Rows are points. The window is the flat piece filled in between its corners: a triangle in 3 columns, a solid with four corners in 4, and so on. A path goes straight from each point to the next, and from the last back to the first. After which points does the path pass through the window?

Window, 4 rows:
[[-79 -20  33  -9]
 [  7 -53   1  -5]
 [-15  26  71 -11]
 [ 54  25 -24  40]]
Path:
(1): [ 28   9 -11 -15]
(2): [ 78 -23   6  61]
(3): [-32  -9  61  42]
(4): [-35  32  28 -26]
(5): [ 15 -23   5 -22]
(6): [-10 -80  -6  62]
(7): [-39 -10  65  17]
(8): [-29  -6  42 -31]
(9): [-45   4  40 -24]
(10): [-35  -4  52   8]
(11): [20 -4  9 61]
(12): [ 62  27 -46 -24]
Through the window after points: 5, 9, 11

Window, 6 rows:
[[-65 -33   0  13  48 -38]
 [ 65  60  10 -72   0 -67]
 [  5 -37  14  51   0  10]
 [-88 -21  30  11   9  31]
 [ 10  26 -41  34 -80  43]
 [ 11 -13 -36 -18 -85  44]]
Path:
(1): [-55 -29  40  -4 -46 -14]
(2): [-55  -2  29   8 -29 -24]
(3): [-10 -25   5  -9  41   6]
(4): [-28 -22 -17  -2  47   2]
(5): [-77 -31  17  24  10 -58]
(6): [ 25   5  42  -4 -36 -57]
(7): [ 18  28 -14   0  16  -8]
(8): [ 25  10 -29 -31 -21  17]
(9): [-37  30  35 -10 -83 -46]
(10): [-42 -16  49  36 -63 -25]
(11): [-20 -19 -58  26  -7  80]
(12): [ -3 -16 -36 -19  17  27]
Through the window after points: 4

Window, 8 rows:
[[  7 -10   9  77  -2   8 -15 -15]
 [ 24  86 -45 -29 -94 -63  48 -61]
 [-31  43 -21  -8  54 -32  -3  31]
 [-18  35   1 -12  65  -3 -43 -23]
 [ 17  38 -95  17  -1 -23  38 -30]
 [-11 -37  -8  45 -41  36 -47  -2]
 [-42  80 -26  15  34   2 -28   2]
 [ -7  64  17 -20  39  37 -19  24]]
Path:
(1): [-51   3 -28 -15   9 -24  74 -12]
(2): [-50  31 -16  25 -14 -15  25 -59]
(3): [ 24  35 -34  18   4 -23 -15  -2]
(4): [ 37  61 -59  -2  26 -56 -43  -1]
(5): [-29  65 -30 -15  -3  -3  14 -17]
(6): [-31  49 -15 -12 -60   4  67 -57]
(7): [ 30  65 -33  -2 -36 -46  -3 -24]
(8): [ 31  55 -30   5   0  -9 -39 -17]
Through the window after points: 6

Window (9 x 9):
[[  35  -23  -30   25   -5   20  -11  -11  -16]
 [ -20  120   37 -111   44   44  -23  -26   -7]
 [ -56   75  -25 -118   31   22  -47   17  -55]
 [  -7  -15   -5  -20   -9  -51   -6  -20   11]
 [ -33  -22  -15   26   18   -6   57   21  -29]
 [  11  -56   -5   43   46  -30  -23   52   21]
 [  27  -94    3   10  -23    2   30   46   24]
 [ -46  -71   -7   47   -8   14  -17   15   31]
 [ -43   29   24   24  -44  -10    0   64  -66]]
Path:
(1): [-33   5 -58 -13   0   0  22  63   6]
(2): [ 31 -27 -17  30 -12 -17   8  53  32]
(3): [-25 -76  14   2  32   2  -9  18 -17]
(4): [ -12  -39   52   -7   16    4  -44   61 -100]
(5): [-29 -18 -40  -1 -14  -7  12  25  18]
(6): [-33  42 -50 -22  31   7  -8  35  42]
(7): [ -9 -33  38 -22   1  22   7  18 -78]
(8): [-23  -9   2 -25  18  -2 -35   9 -43]
Through the window after points: 2

Window:
[[ 44  -9 -35  58  -6 -21 -49  49 -20 -57 -97]
 [-22  25 -33  30 -47 -46 -10 -25  -8 -34  -5]
 [ 32 -82  44  -8 -33  11  -6  22 -62  11 -22]
 [ 69  -1  -3 -55  10  25 -40 -37  56 -70 -10]
 [-58 -77  11  40  -5 -22  10  34  35 -15 -33]
 [ 47  -9  43  44  17  35   2 -71  45  29  33]
 [-29  35  36 -64   8   5 -70  37   2 -50 -36]
 [ 74   8  -7 -23 -10   5   0  76  11  44 -72]
 [ -7 -24   1  90 104 -16  54  70  19 -20 -25]
 [  6   4 -73  61  50  14   6  46  -8  -5 -73]
 [ -8  17   2   5  59 -54   7 -48  41  79  11]]
Path:
(1): [ -2 -66 -12  26  17  27 -13  73  33  13  48]
(2): [-10 -14 -51  59  -8 -18 -41  66  16 -13  -2]
(3): [ 20   3   5  -4  26 -23  17  15 -11 -10 -73]
(4): [ -8 -20  28 -11   7 -10  11 -10  -7   0 -60]
(5): [ 47 -30   4  41 -14 -18 -37  14  15   3  79]
(6): [ -3   1 -44  14   9 -22 -34  32   7  -4  33]
(7): [ 19  14  -5  31  20  -3  14   5  38 -17 -71]
(8): [ -2  -9  41  -5  55  -2  27  26  21  -3 -92]
(9): [ 15 -26 -15  17  13   9 -29  42  10  -9 -15]
(10): [  1 -45 -42  55  30   7 -61  76 -37 -32  28]
(11): [ 48 -11  34  12 -12   2  16 -31  15  10 -68]
(12): [ 11 -14  20 -13  12   3   8 -47  -5  -9 -60]
(13): [-12  -8 -28  69  39 -12 -51  78  46 -37  41]
(14): [ -9 -44 -27  57  22 -19 -54  67   8   5 -14]
(15): [  6 -16 -14  19  15   8  26   8  -2 -11 -58]
(16): [   9   48  -18   20   43  -49   12  -56    5  -15 -115]
Through the window after points: 10, 14, 16

Window, 12 rows:
[[ -63    1   36   12   -8  -10  -65   -9  -43    5   27    3]
 [ -52   -1  -46   56   23  -32  -37   27   -2   -5   63   58]
 [  49   30   40  -39    2   20   29  -39   -1   78   29  -11]
 [ -50  -26   -1   58    3   -6   10   43    5  -33   23    7]
 [ -34   61    6    7   93   84  -38  -15   22  -50 -112    8]
 [  52  -16  -61    4   42   20  -68   56  -39    8    4  -16]
 [  -7  -62   35   53   43  -19  -56   -3    8    1  -18   37]
 [  -3  -24  -17   54   45  -22   -1  -11  -30  -63   28   27]
 [ -39   29  -30  -16   -3  -48  -24  -29   15   22   -5  -27]
 [   9   59  -25  -35   12   -1  -34   59   -2  -54  -29   47]
 [  -8  -68   -5  -16   33   43   14   -3    7  -42   36   49]
 [  23   66   41  -22  -96   10  -70  -74   26   76   29  -39]]
Path:
(1): [ -20   31   23   31   54   -9 -104   10   35  -18   70   -5]
(2): [-22 -77  20  26  -8  -9   4 -15 -48  17 -68  45]
(3): [  8  -5 -15  -7   6   3 -16   8 -21  10  -3  30]
(4): [-15  21  15   1  35  19 -57  23  31 -15  14  -4]
(5): [-15  16   3 -48  75 -39 -51  20   3 -14  69 -14]
(6): [-23   2 -16  47  -9   2 -17  -3  -6  18  18  41]
(7): [-27  15 -26  46 -91  25   3  -4   3   3 -49  47]
(8): [-26   9   2 -19  82 -38 -32  -7   8  -2  34 -39]
Through the window after points: 1, 5, 7

Window:
[[   2   -4  -40  -39  -58  -35   -2   11  -30  -14   -8  -26   11   43]
 [ -15   72   38  -12  -40  -14   30   38  -42   33  -45   49  -25   41]
 [  23  -32   35  -20   15  -36   22  -14   26  -74   -1  -10 -104   12]
 [ -17   12   49   78   34  -52  -14   -7  -23  -23  -10   66  -22  -12]
 [  87   39   36   16   63   -7  -41  -20   -1    4   60   82   55   46]
 [  44  -10   23   16   84   65  -27   -1  -30   23  -46  -22  -57  -10]
 [ -33   -4   -9  -57  -18   53  -51   -4   23   39   45   61  -86  -56]
 [  71   73   20    2   58    6   -4   45   41   56   15  -95   -2   44]
 [  -8  -18   22  -64    9  -18   44    8  -49   27    5  -73  -32   -7]
 [ -19   18   14   -3  -23   -1   45  -79   44   67  -57   56   16    6]
 [  77  -14  -14   11  -98  -67    2  -18  -20   29   37   91   30   39]
 [  32   22   16   25  -25   22   53  -98  -17  -26  -29   -6  -29   -9]
 [  30   -5   70   12   29   14   23   99   34  -16   31   -3   11    4]
 [  30  -18  -43   36    7   11   43    2   18   13   72   74    3   29]]
Path:
(1): [ 68  34   7  -3  29   1  18 -13  -4  21  -7  32  -9 -24]
(2): [ 66  10   7 -32  12 -33   5  28  -3 -13  20  22  16 -24]
(3): [-30  10  31  33   1  13  -6   7   5  46  -3   6 -50  80]
(4): [ -6 -10  50   4 -19  21  -3 -11 -25  21  10  -1 -35  61]
(5): [ 35  41  22  -3  11 -25   9   5   8   3 -19  25  -3 -21]
(6): [ 23  53 -36 -67  19 -40  54  46  -6 -49 -15   7  -9 -28]
(7): [ 19 -18  37   9   5  -3  -6   4  13   9  21  13 -42  27]
(8): [-54 -48  32  27   4  14 -28  -7  18  -3  30  29 -26  80]
Through the window after points: 8

Window:
[[ -4  58 -19 -10 -69  12  38 -10  25 -18   6  14  -5  -5]
 [-51  20 -27  39 -59  26 -51 -45  22  85   5  10  39  11]
 [-57  42  16  10  13 -33  46  41  46 -26 -51 -83  -6 -18]
 [-13  21  43  -3  21  45  21  -2  28   6  24 -16  10  12]
 [-58 -36  -3 -37  24  45 -23 -24  50 -24  70  54 -11  30]
 [ 24 -23  36 -93 -49 -80  23  30  -9  13  39  47  38 -74]
 [-33  39 -29 -47  17   7 -15 -26 -24 -13  34  18  -7  16]
 [-31  35   0 -64 -19   1  53 -33  -2 -49 -19  50  39  44]
 [ -2  32   5  14  52 -37 -12 -21  35 -48   5  14  21   5]
 [  2  -9 -35  20  -6  29 -17  30  22 -20 -51 -59  45   5]
 [ 24  32  25 -47 -24 -46 -35  17  50   3 -55 -18   9   5]
 [ 24 -37  -5 -21 -10  28 -18 -40  12   4 -74  36  -8 -10]
 [-20  55 -41  -8  41 -20  28  -1  72  23  -8 -32  10  23]
 [ 27 -17  -7  17 -71  -2  63  46 -87 -20   9 121 -46  84]]
Path:
(1): [-40  54  30  -6  67   9  30  18  19 -46   4  67  70 -19]
(2): [-17  18 -23 -37 -30 -12  21 -21  18  -4 -20 -18  -9  33]
(3): [ 19  -9   4 -12 -11 -16  56 -28 -23  -7   4  28 -15  76]
(4): [ -7  17 -11   3 -27  -1   8  34 -20 -21   6  64  -9  15]
(5): [-44  20 -31 -49  18  27   0  40  60  13   8  34  36  10]
(6): [ 16  19   2   7 -29 -18   0 -59 -29  -8   9   2 -15  12]
(7): [ 10  42 -28  -1 -49 -16  34 -71   0 -25  26 -46   7  76]
(8): [-30   0  19 -17  -3  17 -24  34  19  17 -29  52  10 -36]
(9): [ -7  55  20  -8  35  51 -19   9  29 -40 -60  50 -31 -20]
(10): [-12 -40 -25 -15 -70 -72  21  -9  36  44  30 -59  67  44]
(11): [  5 -24  -1 -21 -35 -28  41 -25  38  42  -7 -34  21  27]
(12): [-43  61  -7  -1   9   7 -27  22  13 -25  -6  29  10 -30]
(13): [-39  79 -20   3  -5  -9 -44  23  68   8 -84   0  74 -18]
(14): [  6 -40  36 -49   9   9  43 -33   5 -18  74 -22 -48  14]
(15): [ -7 -60  34 -66 -12 -36   1 -50 -32 -16  -5 -33 -22   4]
(16): [  0  86 -21  -8  -9  13  16  56  49  16  31  81  55 -30]
Through the window after points: 1, 3, 11, 15

Window:
[[   5   26  -70  -58  -17  -36   31  -25  -38    6   -5   -1  -32   58]
 [  38  -11    7  -38   17   -6   56  -24   -1  -17   63   16  -62  -35]
 [  39  -18 -121   -9  -31  -30   24   45  -32  -38   -8   44   12   42]
 [   9    5   35   30  -61   -1  -26    5   56   30   22   11   50  -51]
 [   7  -11  -33   23   -1  -18   62   14  -40  -34  -27   10    9   66]
 [  12  -63   40   -5  -65   13  -29   -2   76    0  -31    3  -11  -41]
 [  41   -6   63   -7  -36   28  -85    7   30  -23    3   20   21  -12]
 [  45  -14   36    0  -88   51  -16  -46   24  -15  -21   32   42  -48]
 [   1  -30  -35  -22   39   32   13  -58   17  -22   50  -42  -18  -33]
 [ -35   31  -89   10  -25    3   32   33  -47  -48  -23   31  -43   16]
 [  78   21  -29  -20   43   34   40  -21   13   24   11  -44  -64  -21]
 [  22   30  -75    7    0  -72   18  -10  -18  -58  -56   39   -2   18]
 [  14   -2  -85   54  -36  -28    6  -22  -21  -23   -4   54  -38   64]
 [  35  -43   38   25  -70   -4  -45  -13  -16   -3    5  -31    4  -68]]
Path:
(1): [ 24 -40 -17  11 -27  -6 -18  -3 -26  15  -3  28  -1   3]
(2): [ 31 -43  11   1 -15  19   0 -58 -19  31 -33  58   8 -77]
(3): [ 36  19   6 -10 -53  14 -17  10  32 -50  19 -10   0  22]
(4): [ 45  37  -3  -3 -32 -14  12   4  50 -40  37 -10   4  -8]
(5): [ 10 -73 -29  -2 -25  51  15 -44 -76  19 -66  50 -14  -8]
(6): [ -7 -62 -73  80  46  19 -42  37 -37  13  -4  76  45  44]
(7): [ 34  15 -16 -11 -44 -19  19 -23  14 -37 -10   6 -27 -16]
(8): [ 40  -2 -35  -1 -35 -28   4   6   2 -44  -9   9 -22   8]
(9): [-13 -14 -26   3  -7   3 -10 -12   8   5 -39  48  30  -8]
(10): [ 29  13 -17  11  18  38   2 -42 -24  24 -27  58 -30 -58]
(11): [ 16  -5 -24 -21 -43 -38  21  23  18 -51  33 -25 -11  34]
(12): [  9 -11 -23  34 -48  -5  16 -17  12 -35   4  -4 -26  15]
(13): [ 24 -25 -33 -14  -6  -6 -16 -10   7   3 -17  39  -6  -4]
(14): [ -5   9 -40 -23  37  29   3 -39  32  70 -38  77 -41  18]
(15): [ 22 -13 -34   6 -55 -28   8  -4 -14 -41   4  -8 -11  19]
(16): [ 29  23 -36  14 -66 -20  10 -16  12 -64   2 -33 -21 -23]
Through the window after points: 2, 4, 8, 10, 12, 14, 16

Window:
[[  24   23  -26  -45   12  -29   -9   21   -9  -15   27    8  -43    5]
 [   2   10   28   30  -47   14    8   78   51    1   13  -13   -3   -2]
 [ -14   38   21   -1   -1   27  -29  -22    2  -16   10  -28   26   -7]
 [   4  -31   12   -4   32   39  -22  -33   14   19  -13   -7    1   -9]
 [ -22  -18   56   60  -14  -60    9 -121  -72   35   35   19   -7   26]
 [   5   27   37   21   51   -2  -17   44   -1  -29  -35   16    0   -8]
 [  -8   61    9   11  -13  -26   13   17   52  -40   -9   16  -19  -80]
 [   9    2   55   -4  -30   64   21   45    6  -32   35    9   31  -19]
 [  42  -50   22    1   28  -16  -37  -33   39  -39  -73   -9    6   32]
 [  -8   -9  -35  -26   30   13   14    6   35  -35  -19   -1   -6   32]
 [  51    8  -16   26   50  -25   25   15   15   19   25  -43   46   -4]
 [ -17  -60  -21   12   18  -11  -42   16   54  -33  -25  -47   47  -36]
 [  37   -9    8   -2  -21   31   27   76  -32    9  -39  -25   20   18]
 [  56   30  -39   29   36    6  -10   11  -17    9    9   26   42    8]]
Path:
(1): [ 37   3  -5  25  13  25  24  20  11 -51  19 -39 -11  -2]
(2): [-16  -1  13  -1   6  -5 -32 -11  20   3 -16  -3  30 -16]
(3): [  0  15  25 -20   3  -7  13  17   9 -10  -4  -5  27  13]
(4): [ 21  -5  -2  70   7  -2 -21   9   3  -7  14 -12 -12 -26]
(5): [ 37   3   3  33 -21  29 -40   5 -13 -41  -8 -25  -1   6]
(6): [-19  -8  21  -9  46 -26  23  10  12  23  -4   9  22   7]
(7): [ -5  45  35 -73  10 -20  -9 -30 -24  32  23  36  39   3]
(8): [ 28 -28 -16  66  23  16   2  27  26 -51 -29 -33  -9 -10]
(9): [ 47   7 -35  20  28  36 -18  17  16 -18 -11 -43 -37   8]
(10): [-19  -5  32 -29  -7  -7  16  51  25 -21 -26  20  61 -15]
(11): [-15  -8  30 -33   7  -5 -22  54  59  18  -8   6  36  24]
(12): [ 55 -22 -19  62  24  -4   7 -54 -22 -43 -18 -40  -9 -26]
(13): [ 10  -5  22  28   7  12  -3  -3 -13 -12  -3 -12  -2  -8]
(14): [  6  -6  17   0   0 -19 -10 -16  14  20   7   3  35   4]
(15): [  4  37  12 -11  45   7 -30   0  26  76  -6  19  75  11]
(16): [ 21 -14   0  21   6  -4   5  23  13 -30  -4 -10  -5 -12]
Through the window after points: 1, 11

Window (14 x 14):
[[  -8   33   63   -2   23   65   -9   -2   87  -12  -34   27   38   -2]
 [ -57   43    2  -12   20  -38  -26  -11   15   57   58   67   46   81]
 [ -53  -35   25   21  -42    8   38  -78   10   12  -33  -59   -1  -41]
 [  24   29  -68  -39  -22   12  -59    5   -7   44   36  -38   50   25]
 [  31   24  -68   62  -17  -65   -9  -23  -22  -36   25   52  -16  -51]
 [ -21   50   17   77   32    4   24    1   -4  -18    8    8  -24   26]
 [ -32   22   66   -8    5   54  -19 -103   28   28   67  -22  -14   28]
 [  38  -57    7  -27  -16  -16   -8  -26  -28   16  -10  -23   10  -17]
 [  23   20   52  -20   16    9  -51  -15  -31   23   31  -19   84  -24]
 [  41  -34   79   68  -54  -38   -1  -26   24  -35  -24  -83    0  -16]
 [ -18   30    4  -55  -79  -15  -35   15    1  108  -38  -59   -8   23]
 [  54   44   44  -25   29   -8   23  -63   23  -52   30   29   73   -5]
 [  11   19   10   23  -53   24    5   87   12  -30    7  -25    0  -33]
 [ -18   15    0    4  -44   28  -34   22  -30  -61  -37  -20    4  -25]]
Path:
(1): [-37  -8  29 -20  11 -52 -57  31  33 -17  15 -26  -1 -33]
(2): [ 37  36 -11  28 -49  39  29 -59 -43  29  20   1  29  28]
(3): [ 28  36  42  98 -64  18  11 -12   3  24 -42  44  56  -2]
(4): [-51 -10  -2 -52  55 -12  -7 -35  -5 -19  47 -77 -34  -8]
(5): [ -9  -6  22   6  11 -21  -7 -21  37 -11   8 -31  12  -4]
(6): [ 10  28  34  15 -25   8 -15 -45 -10  12   4   3  24  13]
(7): [ 38  18  -3  81 -87  63  28 -39   7 -49 -10 -12 104 -37]
(8): [  8  20  47 -20  25 -21 -20 -25   6   6  25  -9  14   9]
(9): [-12   5  20 -48   3   1 -58   3  -8 -20 -16 -84  -6 -40]
(10): [  0  31 -13  51 -79  21  23   9  -5  18  -7  69  36  43]
(11): [ -8 -31  39  40 -40  58  39 -23 -42  69 -27   0  33  27]
(12): [ 24  21  -1 -29 -11 -71 -59  -8  38 -28  24 -41   1 -14]
Through the window after points: 3, 7, 9, 11

Window (14 x 14):
[[  68   -1   59  -11   52    2   18   12  -24   38  -28   14  -36    5]
 [   6   -4   30   55   44   -3  -75  100   -2   -9   24  -32    5   13]
 [  34  -27  -25   11  -38   15   23  -86  -11   63  -44   49   12  -75]
 [   6  -47  -37  -22  -15   32  -52  -10   59    8  -11    2  -16  -11]
 [   0  -45   11  -55   -8 -105  -10   12   11  -41   -5  -58    9   -8]
 [ -44  -75   69    9  -17  -32   60    8   38    8   31  -42  -26  -55]
 [ -27  -43   33   46   24  -68  -45   61   18   46   22   20  -32   22]
 [ -11  -15  -85  -32   28    5    5   28   14   55  -39    7   73   57]
 [  32   29   29   11   50   20    3   -5  -15   37   60   26   64  103]
 [  17   48   48  -52   78  -39   -3   24  -53   40   38  -32   -4    7]
 [ -28   17   17   58  -36   20  -26  -32   25  -13  -49   29  -84   60]
 [  -2  -10  -35   43  -22    4   32   -5  111  -21   40   25   -7  -40]
 [ -16  -12   11  -19   53   21  -14    0   49    8  -15   23   77   -6]
 [   6   -3  -51   24  -30   21   -7   21   -9  -25   54  109  -12   -3]]
Path:
(1): [-58 -62  19   8  45 -52 -13 -21 -61 -43  47  15  -8 -20]
(2): [  4 -72 -12   3  80   2 -27  24  -8 -11  33  18 -43   2]
(3): [  6  14   6  18 -13   4 -40  43  29  19 -10 -14  30  11]
(4): [ 45  -7  49 -28 -67  10 -15  16  -1  65   8  40  51  27]
(5): [ -6  -6 -21  33  56   1  -3   6  38 -12  28   2  -9  15]
(6): [-18 -36 -24  25  32 -39  -1   8  24 -14  -9 -20 -13  14]
(7): [ 25 -10  31 -38 -16 -26 -13   8  14   7  16   4  10  -3]
(8): [   1   38   17  -42 -100    2   14   29   86  -46  -47   12   21    8]
(9): [ -4 -53 -45  56  78  -7  12 -11  27  45  60  13  -3 -18]
(10): [ 25 -28 -19  32  81 -42 -25  30 -12  -2  27   6  -3  32]
(11): [-22  35  63  -4 -50  39 -19  31  39  19  -6 -14 -11 -24]
(12): [ 51  29  23  -2   4   9   7  49  90  97 -27 -27  14  42]
Through the window after points: 2, 4, 6, 8, 10
